Rows are points. To make a cloud, some directions were put in groups of two or more. Within a group, all points are equally far from the middle, so they leave a hole (a ring in 2 directions, a hollow ball in 3). The other directions are filled evenly. Then the cloud was stretched, turned, moved and blurred a little. Count the holes, and give their numbers of directions, smallest first.
In the rows, 128 means zero.

Cloud (13 x 2)
[[143  85]
 [204 125]
 [203 129]
 [186 165]
 [100 107]
 [ 86 165]
 [193 157]
 [ 95 113]
 [ 95 112]
 [183 167]
 [158  85]
 [ 82 141]
 [199 146]]
Holes: 1 (2)

Cloud (19 x 3)
[[ 66  76 105]
 [108 141 180]
 [ 91  74 111]
 [118  75  83]
 [144 189  42]
 [112 112 146]
 [ 87  80 122]
 [145  74 188]
 [139 186  83]
 [180  58 129]
 [112  65  85]
 [ 88 132  81]
 [181 109  97]
 [153 112 100]
 [112 160  99]
 [ 68  54 133]
 [130 112  43]
 [147  64 156]
 [ 82 137  90]]
Holes: 0

Cloud (30 x 4)
[[ 63 143 170  77]
 [ 84 163 190 112]
 [110 158 209  97]
 [118  43 123 130]
 [117 110 101  43]
 [132 109 103  63]
 [211 120 101 112]
 [156  73  43 103]
 [130  48  88 185]
 [179 157 192 121]
 [165 157  93 109]
 [172 137 154 119]
 [137 122 196 138]
 [148  55 132 148]
 [164 121 175  74]
 [178 131 142 109]
 [138  51  73 134]
 [118 169 102 111]
 [ 89 163 246 176]
 [ 56 144 139 140]
 [135  88 167 148]
 [133  89 184  83]
 [118  79 198 160]
 [107 143 111 183]
 [150 146 161  60]
 [162 171 143 167]
 [147 139 114  55]
 [170 133 129 149]
 [132 154 118 200]
 [239 106 135 110]]
Holes: 0

Cloud (48 x 6)
[[100 132 131  59 125 168]
 [ 98  51 124 137 193  73]
 [ 67  53 125 127 169 150]
 [117  72 118 112  70  73]
 [158 153 140 143  94 200]
 [ 89 121 118 214 179 101]
 [ 91  53 147 120 198  83]
 [159  44 138  81 142 122]
 [197  94 195 128 149 133]
 [173  75 207 153 162 107]
 [148  84  91 128 125  48]
 [104 115 149 219 102  88]
 [126 131  83  74  88 155]
 [ 88  45 171 105 180 108]
 [139 128 146  59 171 158]
 [184  91  87 136 168 155]
 [202 122 157 177 152  97]
 [137 197 116 171  96 142]
 [202  97 168 156 146 157]
 [174 148 173 124 162 178]
 [ 76  65 107 154  83 112]
 [ 76 143 149 197  92 140]
 [114 152 131 190 203 147]
 [117 100 176 196  66 113]
 [ 96  90 175 190 175 168]
 [ 61  64 153 101 106 122]
 [171 139 128  96 119  58]
 [ 84 102 208 139  83 114]
 [ 82  94 152 195  88 153]
 [188  66 133 164 137 162]
 [ 67  72 119 116 187 153]
 [147 160 171 123 111 196]
 [134 114  84 117 171 188]
 [200 101 170 175 160 109]
 [ 88  80 188 118 200  93]
 [172  69 201 156 112 151]
 [ 99 144 196 118 140 182]
 [ 50  99 123 118  99  94]
 [185 139 166 155 105  67]
 [132  52 135  88  77 114]
 [159 164  58 161 128 115]
 [196  86 151 160 131 170]
 [181 129  77 178 114  94]
 [140  39 124 119 178  81]
 [187 109 191 112  94 160]
 [ 97 182 124 199 137 120]
 [121  48 194 109 174  95]
 [186 144 165 144 109  66]]
Holes: 3 (2, 2, 2)

Cloud (79 x 8)
[[183 148 214 148 157 125  35 140]
 [166 154  76 108 135 160 197 107]
 [168 119 108  89 185 111 135 198]
 [ 82 161 135 164 212  86 136 115]
 [125  81 156 164 204 149 134 196]
 [114 148 117 106  55 109 153 178]
 [164 130 159 108  82 138  84  86]
 [196 185 175 140 175 135  80 165]
 [166  97 181 131 153  71  91  51]
 [175  87 200 188 131 111 104 140]
 [ 86 135 126 204 135 136 153 163]
 [190  72 199 116  77 138 166 139]
 [165 109  97 173 128 175 170 102]
 [141 148 226 174  84  62  79 103]
 [130 149 110 193 169 118 166 119]
 [145 186  74 197 107 106 167 102]
 [ 95 155 152 128 119  33 120  17]
 [125  88 192 125  67  95 115 138]
 [205 142 179 131 117 119 102  66]
 [166 149 208 174 128 197 117 134]
 [109 145 133 234 126 118 108  90]
 [124  75 193 129 118 110  84 172]
 [119 170 135 178 110 109 170 191]
 [159 160 187  52  86  93 174  62]
 [139 135  80  89 213 144 142 163]
 [102 172 150 105  69 117 181  96]
 [151 134 184 233  96 131  98  64]
 [119  66 149  99 212 122 154 178]
 [ 81 160 154 218 135  99 172 118]
 [176  85 202 163  92 153 181 112]
 [153 144 224 125 156 139 209 128]
 [178  99 211 159 123 158 108 157]
 [176 166 229 145 109 115 104 196]
 [115  98 249 113 138  74 113  79]
 [119  71 179 123 137 160 152  93]
 [151 234 149 209  83 167  99 101]
 [211 152 189 163 168 102  99 185]
 [217 131 217 146 129  91  82 139]
 [113 158 137 226 147  88  68 183]
 [144 121 113 179 159 205 200 153]
 [171 168 119  66 120 183 133 168]
 [200 131 104 208  90 128 170 108]
 [153 155 100 109  97  54 165 148]
 [ 86 123  68 102 139 147 120 171]
 [178 218  96  80 103 117 101  61]
 [114 175  66 111 124  93 117 117]
 [116 178 121 193  64 115 111 138]
 [ 71 134 212  87 162 142 116 144]
 [104 156  45  84 125 136 141 150]
 [120  90 168 154 195  93 162 131]
 [180 117 186 103  90 189 127 190]
 [ 90 212 166 192 116 107 157  78]
 [106 165  59 131 124 116  84 104]
 [ 76 132 169 168 121 106 139 161]
 [129 171 156 166  54  76 103  92]
 [ 99 152 146 231 113 159  86 151]
 [172 162 205 126 205 122 139 108]
 [208 137 151 104 132 135  79  85]
 [191 191 133 192 100  78 184  86]
 [107 158 189 173 139 162  85  83]
 [ 99 201 101  97 187 113 124 113]
 [131 164 108  51  53  78 168  99]
 [133 119 122 184  59 202 103 132]
 [ 44 161 152  71 201 135 149 134]
 [104 112 156 126  93 167 109 144]
 [100 105 126  92 117  61 159 182]
 [161 101 170 132 194 155 119 108]
 [194 154 120 107 157  64 124 158]
 [124 160 177  72 140 150 101 198]
 [174 218 115 186  60 118 137 147]
 [150  83 190 121  66 150 178  61]
 [163 211 140 165  94 147 112 173]
 [141 158 105 130 162 116 195 102]
 [120 169 100  95 208 150 177 125]
 [156  73 111  71 175 153 163 148]
 [110 165 104 112 111 115 161 167]
 [104 145  72 117 145 100 140 120]
 [ 90  77 174 160  94 109 185 110]
 [175 181 161 105  99 133 140 136]]
Holes: 1 (3)

Cloud (101 x 9)
[[134 172 106 128  62 158  58 117  55]
 [129 108 141 148 193 122  40 112 137]
 [102 112 113  64 107  59 171 145  76]
 [139 150 113  35 158 116 153 188 150]
 [118 192 136 206 160 182 164 105  88]
 [180 117  93 131 142  60  95 175  78]
 [190 129 129 126 138 151 181  61  89]
 [ 95 172  96  97  46 114  92 137 132]
 [ 74  99  16 139 113 116 169  86  81]
 [103 129 113  88  51  69 130 159 118]
 [100 148 128 152 129 140 161  45 113]
 [124 178 212 125 135  94  84 145  77]
 [ 72 150 132  97 128 185 134 141  60]
 [107 126 111 104 160 152 109 131  14]
 [155 161  77 103 169 167 184 134 194]
 [213 155 155 116 155 139  84 116 167]
 [136  67 146 207 139 112 114  81 126]
 [134 113 177 139  50  89 144 101 103]
 [147 215 156 174 128 163 144 193  59]
 [207 148 123 130 216 135  91 145 101]
 [ 73 145 141 138  62  74 165 135  82]
 [ 62 160 101 126 143 142 133 121 202]
 [149 155 112 112 148 107  77 105 215]
 [154 103  26 115 114  52 158 138  69]
 [ 96 176  74 128 178 141  95  88 157]
 [116 152 138 219 128 124 120 164  43]
 [103  93 126 146 167 153  95 114  40]
 [115  75  19 168  90 123 139  96  97]
 [121  79 104 139 116 164 119 133  43]
 [ 85 150 119 108 126  84 207 102 170]
 [159 146  64  88 120 190  71 140  99]
 [ 82 104  22 124 166 130 109  78  89]
 [200 172  77 158  58 104 134 133 101]
 [ 89 159 112 105 103 108 205 184  98]
 [123 182  76 131 188 109  79 175 183]
 [198 155  85 135 135 119 176  82 146]
 [108  80 107 101  90  21 125 120 118]
 [183 134 111  71  91 140  82 133  80]
 [174 140 114 189  94  98 143  75  76]
 [112 122 110 164 199 125 195  93 181]
 [144 164 131 127 203 108 195 192 118]
 [190 190  76 160  80 169 138 178 134]
 [185 165 119  86  83 181 176 118  77]
 [157 124  69 126 103 122 127 164 202]
 [119 136 101 149 145  96 109 194  36]
 [117 186 100 122  82 208 110 111 126]
 [123 175 158 167 212  99 150 193 121]
 [160 129  39  61 191 125 136 130  72]
 [167 165 165 190 170 164 171 140 179]
 [129 183 204 183 182  62 148 159 158]
 [103 156 119 188 114  35  83 135 102]
 [158 221 139 147 165 126 111 164 196]
 [134 200 175 118 129 140 214 129 128]
 [233 157  69 150 134 162 150 155 106]
 [ 83  60 125 152 161  40 120 131 103]
 [ 75 128 159 201 105 135 158 151 143]
 [136 180 141 207 198 152 166 113 126]
 [ 79 172  83 196 120 131 105 188 152]
 [153 181 172  63 107 118 162  86 143]
 [129 148  44  42 103  94 100 132 133]
 [192 219 127 135  90  93 141 182 108]
 [ 83  95 138 124 117 142 197  96  58]
 [121 171 140 108  69 133 130 162  22]
 [ 93 105  35 151 165 172 143  77  96]
 [ 78 147 132  75 140  79  99 181 109]
 [100 136 117 110 117  74 228 152 143]
 [137  83 106  52 170 107 104 164 117]
 [116  90 114 164 209 156 132 156 175]
 [105 185  45  90 191  66 113 143 107]
 [182 116  87 115  59 126 129  95 125]
 [121 108 143 114 114 153  85  93  33]
 [178 127 100 100 107  86 200  83 133]
 [ 88  72 105 146 181 114 108 157 100]
 [ 51 181 112 143 127 134 123 181 161]
 [158 167 139 191  93 136 135  99  16]
 [130 128 142  85 158 100 206 182 102]
 [164 171 202 173 213 116 164 107 149]
 [107 179  92 112  46 172 102  92  80]
 [160  78 142 126 184 106 194  60  88]
 [118 175 143 131 109  71 144 213 134]
 [199 101 140 141 187 160 126  80  90]
 [219 133 100 154 105 101 145 152  73]
 [193 145  72 170 190 150  78 149 125]
 [206 154 118 192 168 129 144 161  55]
 [152 137  71 116  99  49 166  80  77]
 [163 140 103 135 125 119 179 211  95]
 [109 138 146  32  90  57 145 119 120]
 [219 161  88 163 128 133 101 175  61]
 [124 198 111 133 224  80 116 180 119]
 [ 78 178 104 135  99 130 176  77 129]
 [197 175 201 152 190 141 171 120 137]
 [116 117 109 143 165  86  87  44  85]
 [161 204 179 182 161  92  86 148  95]
 [104 203 174  72 185 130 119 144 137]
 [168 175 107  79 117  54 132 177  66]
 [ 72 126 134 154 115 149 166 158 204]
 [120  95  60 199 175 148 156 158 111]
 [151 167  93  75  47 166 117 150  75]
 [120 103 130 176 202 101 192 172 168]
 [167 123  45 166 102  99  70 140 127]
 [132  58 111 161 147 182 164 102 107]]
Holes: 1 (8)

Cloud (87 x 9)
[[212  75  47 119  96 117 120  72 148]
 [139 116 150 128 193  99 162 121 116]
 [125 119 116  92 143 122 191 184 116]
 [ 44  45 107 193 178 112 212 116 123]
 [123 113 178 154 124 141 110   7 186]
 [ 84 115 193  90 118 115 152 145 196]
 [ 94 135  80 126 169 111  93 140 160]
 [177 142 141  93  40 134  95  73 155]
 [ 63 137 123 157 119 123 139 173 145]
 [123 142 183  87 122 189 103 113 158]
 [196 151 143  84 119 185 140  34 132]
 [155 160 168  53  95  77 122 115 133]
 [115 107 105  98  86  98  94 133 167]
 [204 137  67 111 130 124 166 123 158]
 [213 117 100 128 148 142 110 147 120]
 [ 79 187 195 170  86 147 154 146 171]
 [116  96 101 104 135  99 121 175 188]
 [189 100  75 104 135  70 139 105 170]
 [147 158 169 161 107 162 179  99 174]
 [168 139 132  90 144 177 148 116 189]
 [ 98 182 195 138  93 147 152 130 112]
 [ 94 140 244  98  88 183 151 116 102]
 [137 166 105  88  74  53 191 206 129]
 [ 97 131 210 141  86 102 104 130 221]
 [123 100 156 189 118 184 205 118 117]
 [128 170 130 192 111 136 160  80 178]
 [152 217 105 106 159 133 128 136  88]
 [165 187 204 113 125 119 113 135  98]
 [ 92 137 173 165 127 130 162 125 227]
 [204  82 110 100 123 114 121  86 149]
 [130 177 100 110  72 137 173 148 116]
 [183 186  90 155  97 136 112 121  74]
 [117 157 111  84 143  97 151  82 112]
 [177 140  96 117 106 128 172 234  83]
 [124 181  66 129 163 106 165 228  72]
 [124 102  84  43  98 136 166  67  88]
 [128 182  86 111 119  88 113 122 168]
 [ 91  88 104 155 161  80 211 138 213]
 [169 126 148 112 159 168 105  82 163]
 [128 132 122  92 168 129 161 158  77]
 [ 46  71 178 144 153 103 157  60 182]
 [148 118 155 141  54  92 173 151 206]
 [177 155 105  94  67 138 111 117 101]
 [ 88 150 201  68  86 134 155  69 158]
 [ 80 112  91 155 178 119 121 110 197]
 [143  86 125 131 113 139 100 116 160]
 [150 158 154 185 164 112 180 205 104]
 [157 146  74  63 154 122 191 166  72]
 [111 143 186 101 129 124 199  94 116]
 [164 176  92  60 147 103 111 151  97]
 [178 120  81 194 118 136 138 188 118]
 [136 141 164 221 159 104 149 115 179]
 [143 135 124 141 159 121 100  50 191]
 [100 107  96  45  53 111 128 144  94]
 [105  77 118 139  79 111 124  90 110]
 [ 96  70 147 118  50 103 133 122 137]
 [108 187 195  72 112  68 115 117 107]
 [109 130 106  54 171 150 146 127 105]
 [140 126 108  35 125  63 112 125 216]
 [162 141 190  52 127 154 148 133 109]
 [183 145 158 134 186 143  82  90 133]
 [167 169 220  77 115 160 166 117 151]
 [116 174 115 105 134 104 206 129 100]
 [223  97  92 121 151  99 167  87 145]
 [126 120 127  68 208 131 170 137  87]
 [132 168 185 203 175 108 111 135 139]
 [190 112 142  79 125 145 172  65 129]
 [147 121  74 158 140  34 164 136 159]
 [174 212 123 143  89 169 144 123 104]
 [177 157  93 140 119 133 183 102  71]
 [208 148 155 141 126 108 134 139 220]
 [130  57 107  84 123 105 166 119 171]
 [122 204 193 173 146 140 186 142 139]
 [168 139 117  17 124 107 110 106 156]
 [115 124 116 120 130 125 208 206 115]
 [130  93 119 134  42 142 121  53 224]
 [151  59  83 137 155 124 181 124 159]
 [173 116  96 105 152  31 156 139 182]
 [146 155 144  67 123  65 110  91 123]
 [ 84  81 141 117  63 115 181 146 121]
 [ 96 110 119 156 148 149 116  27 174]
 [130 143 189 114  64  94 146 119 110]
 [105 170 149  24 125 134 161 166 180]
 [190 176 156 156 130  92 158 150 129]
 [125 162  96  97  74  89  76 106 214]
 [142 124  81  66  78  59 134 142 178]
 [190 122  83  92 159 110 159 145  79]]
Holes: 0
